Every row gives one point. Two turns around zero, p and q, are shown by what they do to some points. Write where each new point lands after one turn and then the other. Backwards means that the second turn is done in reverse. Each puzzle has new turns, and all numbers are rounded.
In the rows, zero is written as 128.

Turn p:
[118  97] => [107 103]
[137  89] => [121  89]
[150 121] => [145 113]
[122 210] => [155 206]
[113 122] => [112 128]
Turn q:
[ 97 168] => [ 93 165]
[177 111] => [178 116]
[110 105] => [112 103]
Where do these land?
q, then p: [127  80] => [112  83]
q, then p: [152 187] => [169 177]
q, then p: [127  96] => [117  98]
q, then p: [106 148] => [113 154]

Turn p:
[146  81  91] => [180  95 119]
[102 148 162] => [ 82 133 139]
[167 125 173] => [134 147 184]
[ 88 179 103] => [ 91 150  74]
[138 107 110] => [154 114 124]
Turn q:
[147 105 161] => [159  98 139]
[103 146  59] => [ 80 169  86]
[ 95 111 110] => [ 93 114 112]
[ 84 131 120] => [ 84 124 133]
[193 124 168] => [203 122 144]
[146 151 150] => [150 142 154]
Where do these land?
q, then p backwards: [113  72 167] => [ 99  65 129]
q, then p: [119 201 111] => [ 71 177 120]
q, then p: [159 130 120] => [149 152 125]
p, then q: [120 109 113] => [136 117 106]

Turn p:
[165 114 133 180] => [132 141  79 169]
[ 58 131 105 117] => [ 90  78 155  98]
[ 81  99 131 113] => [120  84 163 134]
[166 169 160 129] => [126 192 125 131]
[169 128 111 100] => [172 145 119 107]
Turn q:
[ 96  31 160 147] => [110  69 216 143]
[136 143 141 149] => [140 150 132 145]
[165 161 112 107] => [154 148  91 101]
[127 135  97 143] => [136 115 102 146]
[116 168 130  94] => [101 157  99 105]
Where do these land?
p, then q: [ 78 100 113 147] => [113  84 167 140]
q, then p: [160 128 122  67] => [171 128 162  86]
q, then p: [108 109 145 130] => [113 125 147 149]
p, then q: [190 109 127 161] => [176 120  81 154]
p, then q: [104 194 133 135] => [ 63 145 108 121]
